Each row is a point. A path goes straight from each point to the next, and from the last back to the first. The post is the endless flat space through its rows: a point in 2 columns, a line in 3, a plane in 4, and so on, so that a path can go around it. How many times does the path go around the post? Going back the other way cancels.

Post (2 x 3):
[[ 41 -42 -12]
 [-23  14 -15]]
Path (22 x 3):
[[  24   43  -14]
 [  25   -7   -2]
 [  19  -74   12]
 [  25  -50   -5]
 [  47  -47    4]
 [ -20   63  -17]
 [  28  -32  -50]
 [ -31  -36  -60]
 [  -6  -53   15]
 [ -16   -6   24]
 [ -40  -44  -14]
 [ -29   -8  -50]
 [  -9   42  -25]
 [  25   25    6]
 [ -15  -34   22]
 [  54 -121  -31]
 [   3  -38  -52]
 [  30   -5  -24]
 [  27   20   10]
 [ -39   16    1]
 [  -6  -59  -39]
 [ -11   -7  -39]]
Times around: 2

Post (8 x 9):
[[-40   9  -2 -22 -40  22  10 -23  24]
 [ -8  69  22  20   0  15  20  11  18]
 [ 15 -32   9   0 101 -25  34 -56   3]
 [ 21  35   9 -90  21  -8 -16   6  53]
 [-18  30 -11  -7 -13  38  25  60   8]
 [-29  47 -39  -4   4   4  -1  -9 -16]
 [ 62 -47  27  -9  30 -27 -60 -77 -91]
 [ 20  39 -29  11   8  34 -17  26  42]]
Path (30 x 9):
[[  2  17  -2 -53  11 -50  33 -79 -57]
 [-10 -25 -99  -4  32  12  18  54 -28]
 [ 41 -22 -22  93  86   5   1 -26  20]
 [ -5  -9  64 -73  33  -2 -48  -5 -49]
 [-76   7  -8  22 -12 102  53  49  55]
 [-13  31 -77 -73   9  38  12 -22  62]
 [-73   5  49   9 -26  57  -5 -56 -57]
 [  4  60  16 -12  89 -15 -41  11  33]
 [ -8  20  57 -56 -14  -4  17  13  45]
 [ 53  41 -29 -32 -14 -42 -17   3 -20]
 [ 10   3 -20 -26 -23  47  50 -40  32]
 [-43 -17  22 -45 -46  12 -10 -73 -34]
 [-23  10 -43  51 108  44 -17  -6  30]
 [-26  98  20 -24   0 -32 -28   9   6]
 [ 34  36 -25 -23  28 -17 -39  -5  22]
 [-41   4  98 -38  -8  -3 -18 -52  48]
 [ 50  39  21  13 -22  58 -79  18 -38]
 [ 21  45   1 -39   3  26   1  50 -54]
 [ 93 -18  15 -13   9   2 -14 -28   0]
 [ 30  87  17  54 -68 -18  -9  49 -26]
 [  7  97  23 -40   0 -11 -50  -3  74]
 [-15  53  22 -28  62 -17 -54 -30 -45]
 [ -6   9  13  17 -48  55 -18   8 -75]
 [ -6  -5 -12 -46  37  11  68  -6  39]
 [-21  45 -22  52 -43  28  48  78 -58]
 [  3   5   4  50  20 -19  -5  18   9]
 [-70 -25  36  43 -71  12  14 -10  17]
 [  9 -10  -8 -24 -19  13  11   4  20]
 [-61  66  -1 -69 -68  -1  73 -22 -19]
 [ -4  47   8 -37  48  27  23 -22  -1]]
Times around: 1

Post (13 x 14):
[[ 14 -15  40   6 -27  -3  14 -26  81  27 -39  15   4  88]
 [ -8  14 -12  47 -32   1  43   3 -37  36  -4  -2   9 -26]
 [ -5 -44   9   1 -35   1  11   4 -48  20 -29  22 -12 -12]
 [ 52  29 -76  46  12  64 -74  19 -20 -53  13 -92 -37  16]
 [ 26   7   4  14 -72  -7   2 -10 -83  47  15  36  10 -26]
 [ 13   0 -25   9   0 -15 -17  -2 -14  22  -5  14  16 -50]
 [ 18  14 -80  -9 -15  -1 -19  -7 -26 -32  47 -70 -14  -6]
 [ 34   5 -20   1  29  35 -52  23 -13 -47  -2 -82  28  20]
 [-14  -6  46  19  -3  42  12 -26  59  13  34  22 -10  70]
 [ 17 -30  13  18  21  13  27 -31  19  64 -13   0   7  84]
 [  9  11   6 -10 -26 -19  -9  66 -59  37  14   7 -45 -17]
 [-29 -16   8  -3 -20  43   9  -2  33  72 -13  43  41  56]
 [-28   5  58  -9  -8  44   6 -54  54  62 -27 -15   5  56]]
Path (28 x 14):
[[ -31   27  -41    5    4  -10   37   15    3   53   45   15    5   21]
 [ -71   42   40   47   14   35   -8   59   68   26   26   51    1   -4]
 [ -22   58  -27   29  -93  -26   39   31    1  107   53   48  -62    1]
 [  -2   31   19   12  -33  -50   13  -62   27   17  -46  -25   18  -34]
 [ -33   18  -56   47   12   -9   89  -58  -10   15   78   21  -14   52]
 [ -15   13   -7   48  -60   72  -39  -56    7  -12  -11   -9   64   28]
 [ -40   -8   41   25   -9   28   10   74  -37   45  -27   12   26    8]
 [  29    0  -33   74  -24   37  -10  -45    3    9  -35    6   29   28]
 [ -17  -32    4  -47  -10   18   44  -30   16   19   12  -36 -112  112]
 [  43  -24  -45  -39  -46   -9    3   15  -42  -14   59   23  -31  -51]
 [ -10  -50  -10   22  -56    9   29  -22  -52   58    5  -27    0  -21]
 [   2    1   21   61  -16  111  -48  -10  -37   -7   15  -68  -12   21]
 [  63  -24    5    2   -5  -15    6  -14   -7   16    3  -61   -6    9]
 [  13   -3  -23  -26   49   20    0  -75   46   64  -54    2   73   11]
 [  30   67  -39   31  -10  -94   26   28   62  -25   18   16   29   21]
 [ -14   59  -19  120  -15   70    6  -70   20  101  -16   -9   45   32]
 [ -19  -20   -3  -40  -42    8  -52    0   -4   38   39  -28   -9    4]
 [  -3  -76  -26  -30  -47   22   -6  -29  -27   34  -53   18  -46   10]
 [  33   10  -34   20    2    9   77   -4  -56  111  -33  -32   13   66]
 [  34   21    2  -43   10   91  -59  -11   63   11   71  -26   69   39]
 [  12  -18   84  -30   32   55  -77  -35    6   83   -1  -55   51   43]
 [ -28    9  -42   93   15    9   28  -10   59   39  -16   16   39   62]
 [ -27   53  -17   -9   11  -32  -33   81    9   51   24  -62  -38  -14]
 [   5   42  -49   50  -46   53  -38  -10  -63  -24   88  -37  -11 -104]
 [ -22   -9   -1   69  -73   36  -21    6   28  -10   58   27  -51   19]
 [  82   57    4   31   -2  -65  -38    0  -41  -16  -10  -56   -6    3]
 [ -23   34   -8   -7   15   -4   16   92   77   86   16   83  -27   40]
 [  23    3  -39  -31   23  -48   37   53   -2   13    2   -1    9   20]]
Times around: 0

Post (17 x 18):
[[-20  29  15 -20  72   9  43 -13 -41  46   9 -15  46  21 -29  33 -54 -37]
 [-21  55  17 -45 -24  -1  76 -14 -53  -3  16  10  47  21 -16  17   1 -23]
 [ 12  33 -40 -13  -8  -1  46   3  42 -14  13  34 -27 -33  19 -25  53  18]
 [-10 -17  19  20 -49  14 -61  35  31 -31  24  37 -15 -24   9   5 -17 -14]
 [-27 -10  -1  -9   1   4 -49 -32  14 -13 -52   8  62  33 -17   7 -49  16]
 [-16   2 -15 -33 -40 -36  13  54  44   5   6  97   3  -9 -17 -57  44   0]
 [-17 -15 -55  16 -17  25 -63  11 -19   2  -7  -5  37  37 -27 -41 -47  15]
 [-60 -35  -3  -4 -14  24   7 -26  -8  -8  -1 -14  -4  90 -39  10 -58  -3]
 [-19  31  52 -27  -3  77  80  17 -72  25 -51  -8  31  -1 -37   8  44 -43]
 [-44 -30   4   3 -22   2 -23  23  38  -9  20  58  -8 -37  -8 -77 -30  78]
 [-31 -10  38  55  -8 -39 -45 -33   5  21 -20 -41  11  49 -59  -6 -67  23]
 [-67  20   6 -41 -33  -1 -85  10  32  18  26   6 -16   1   2 -39 -23  33]
 [ 15 -27  13 -23  11  10  -7  -8 -77  47 -45 -35   9  50  -3  -9 -94 -14]
 [-35  21 -25 -16 -14  24  52 -40 -61  97 -41 -55  18  -3 -63  48 -57 -54]
 [-56 -35   5  15 -29 -23 -29  27   4   8 -12  60   9 -23  33  14  55  45]
 [-67  -7 -18  -7  -3 -37 -13 -16   6 -29  14  51 -26 -31   2 -81  17 -35]
 [ 25  12  -7 -50  22  17  30  16 -39 -23   3  44 -12 -53 -64   0  47  -7]]
Path (23 x 18):
[[ -17   -3   -1   22  -56   -4   -7   32  -37   -5  -35   46   -4   15
    14  -62    8   18]
 [  44   57   20    6   62  -15  -17   34   -9  -42    4  -14    6  -64
    22   56   10  -74]
 [ -46  -74  -94    5  -18  -35  -53  -23   30   14  -28   47   -7  -38
   -36  -22   43  -57]
 [ -15   29   -2  -21  -34  -14   27  -42   60    9   48   50   17   36
   -38   46  -52  -24]
 [ -11  -25   -4   -5   31   51  -49   15  -40   30  -66   34  -19   39
    25   75    3    3]
 [  -7  -75  -58   -3  -63  -22  -35   -5   36  -30  -58  -14  -54    8
   -37  -49  -63  121]
 [ -44  -73   62    6  -14   16   50   35  -24   21  -71   56   13   19
   -45   65   -6    8]
 [  15  -33    3  119    0   11  -48   10  -20   12  -30    7    6  -49
   -20   46   13  -17]
 [ -13   48   59  -49  -95   74   37   26   30   16    9    4    1   26
     2  -27  -24  -39]
 [   2   25  -53  -71   19  -45   32   24  -35   75   45    3  -27 -105
    19  -75  -35   67]
 [ -28  -16   15  -43   39   38  -93  -18   30  -46    3  -20  -59  -35
   -10   56  -35   30]
 [ -20  -66  -37   63   31  -12   72   48   19   39   26   35   -9  -21
   -45  -47    0  -22]
 [ -64   40   59  -10  -84   26  -39  -25    9   45   19   13   37  -18
   -35    9   11   43]
 [  31  -17   13  -32  -25   73  -27   36  -32  -60  -39   52  -23   59
    30   64   53  -44]
 [ -58    0    2  -22    3  -25   61   33   -2    5  -60   18   12  -19
    47  -93  -15   14]
 [  41  -36   32    1  -13   42   38   51  -46  -51  -18   26   49  -44
    14   21   36   21]
 [  60   -9  -71    8   -9   53  -18   -7  -29  -10    7   12   33  -70
    -8   31  -11  -18]
 [ -15  -31   54  -30   10   38   25  -49  -27   16   17   39   19   14
   -43  -23  -62   25]
 [ -18  -14   18   28  -32   18   25   28  -22  -14   20   14   19   10
    34  -36    6    9]
 [  63   11   39   34   14   33    3   66   34  -52  -34   31   64  -69
   -13   -9  -21   79]
 [ -60   48    5  -60   22  -71  -33  -68   12   36  -16  -27   10  -88
    30    1  -44  -18]
 [  50 -110  -15  101 -101   51  -40   76   11  -30 -119   36   93    5
   -62  -19  100   77]
 [ -47  -38    2   62  -46   34  -21  -48   14   29  -70  -12   38   15
  -116   50  -13   38]]
Times around: 2

Post (17 x 18):
[[ -10   -1   -6   -7   22   16  -18  -19  -20   19   51   54   27   26
    47   -5  -10   30]
 [  15   26   38   25   18  -32   38   57    9  -98   -9   17  -22  -50
   -44   51  -18  -41]
 [ -49  -13   28  -19  -40   18  -82  -41  -17  -10  -15   33  -35  -26
    25   27    8   36]
 [ -55  -28   -3    4   -4   -2  -80  -45   53   10  -25  -10  -69  -32
    55   41   19  -42]
 [  35    6   17   47    8  -26  -22  -17    1    5    3    5   40    7
    -7   -2   26   47]
 [ -35   19   65  -28  -51   -9  -66  -40   75   67  -51  -10  -57    4
    45   57    1  -10]
 [ -20   24  -17   12   17  -31   -4   -3   27   -3    1   64   17  -14
   -43  -57    2   12]
 [ -36   -1   31   17   -9   35  -33  -58   64    3    5   18  -65  -22
    27   34   23   20]
 [   2   19  105  -11  -26  -53   29   51   15  -32   -4  -14  -35  -81
    -3   17   45  -43]
 [   7    6    0  -11   44  -16   -8  -34   -5  -15   36    5    4   10
   -65  -24    1   12]
 [ -15   30   46   43   18  -31  -31  -57  -14  -25    6   50    9    8
    -2  -12   35    2]
 [ -36   17    1    3    8  -13   37   23   13  -32   16   18   76   -7
   -81   10   25   -6]
 [ -28   42    2   25   58    3  -42   39  -32  -18   23   46  -21   22
   -43  -13   35   -4]
 [ -16   57    1   38  -19  -27  -21   -4  -26  -16   70   27   14  -19
   -37  -17  -10    8]
 [  44   18   45   10  -35   -7   46   38    2  -42   15   20   27  -17
   -74  -23   14  -81]
 [ -14    2   40  -15    1   34 -101  -52   51  -13   38   15   14   11
    46   -5   -2   30]
 [ -25  -12   -4   10  -11  -38   29   46   13  -48   39   38   24   32
   -71  -14   16  -11]]
Path (30 x 18):
[[  25  -37  103  -18   -7  -33  -78  -42   31  -19   -3  -11  -13   27
    35    6   53  -33]
 [  65  -30   24   -6  -50    9  -30  -50   25  -33   23   20    1  -10
    35    8  -40   12]
 [ -27   35   47   12  -66   -8  -42   12   10  -15   11    0   39   -8
    37   14   29  -34]
 [ -64    9   57   15  -47   -3   34   28  -34  -15    5    9    5  -34
   -20   29   81  -49]
 [ -32   21  -41   75  -34  -36  -35  -19   48   14   27   36   91  -32
     4  -57  -49  -27]
 [ -93  -11   12   17  -61  -56  -62   -2    3    3  -11   52  -20  -57
   -35  -14   39   30]
 [  75   51   -4   11   77   34   23   41  -22   12  103   18  -37  -61
   -30  -46   22  -40]
 [ -54   25   11  -55  -56  -74   -7   26   31  -36   22   -8   -9 -121
     6  -32   24  -52]
 [  16   62   37  -15  -53   -1  -52   19   57    7  -66   32  -30   15
    -9   25  -29   -5]
 [ -36   19  -28  -13   36   11  -57  -11  -28  -55   31   97  -86   -7
    11    9  -36  -22]
 [  13  -16    6   13   79  -11    8   18  -20  -32    7   62  -48  -17
    15   27   51   39]
 [  58   13   37   50  -32    0   26   -1   29  -62   85   54   31    6
    23  -43   15   10]
 [  27   22   65  -22   24   -5  -50  -53   -4  -74  -10   -8   -6  -35
    -9   22  -47   46]
 [ -49   28   43   29   96   16  -24    7   59  -32  -26   46   20   -3
    -6   -2    5  -18]
 [ -35   86   39   26  -11  -36  -13   11   36   22   66   27 -116   30
   -59   19  -51  -64]
 [  14  -18  -13   27   26   38  -59    4   51  -41   46   94   42   29
    29  -53   -1    9]
 [-115   37  -90   23   80   11  -35   83   91  -15   21   44  -70  -17
    22   41   41  -24]
 [   8   21   -8   40   32   15  -34   17    9  -54   15   48   64   -8
     1  -13   23   59]
 [   2   54   23   -1   13  -94  -45   23   34  -10   10   35  -27    3
   -16  -10   11  -42]
 [  -3  -24   -5   20    5  -79   -4  -22   36   -2  -27   87   26  -11
     0  -47   22    6]
 [ -39  -30  -36   24   28  -71  -33   25   21   24  -59  -30  -20   21
   -21   44  107    4]
 [ -43  -13   37   -7  -52  -15   36  -27   49  -58  -76   45   61  -26
    16   75    7   34]
 [ -10   58   71   -7  -53  -57  -72  -23   52  -34  -31  -43   14  -67
   -16    1  -61   19]
 [ -21   38   27   49  -36   74   10 -104   17  -97   38   32   78   19
     5   38   -9  -24]
 [  39  -32    3   77    7  -60   41  -44   43  -12    4   65  -18   23
     6  -73   71  -14]
 [ -64   30  -34  -39   11   45  -70   51   33    5   94   21    3   27
     8   15   -5  -16]
 [ -26  -14  -22   11    1  -65   39    0   10  -89    0    9   46    1
     5   62   -5   -6]
 [ -21   27   64   44  -25  -36  -16   12   28   42  -42  -25  -14   40
    38   45   64   14]
 [ -91  -52   21  -51  -46   33  -30  -64   58   20   18   25   28   13
    31   26  -20   44]
 [ -41  -47   27    5   34   20  -61   17   17  -29   49   42   14   38
    54   48  -36    4]]
Times around: 3
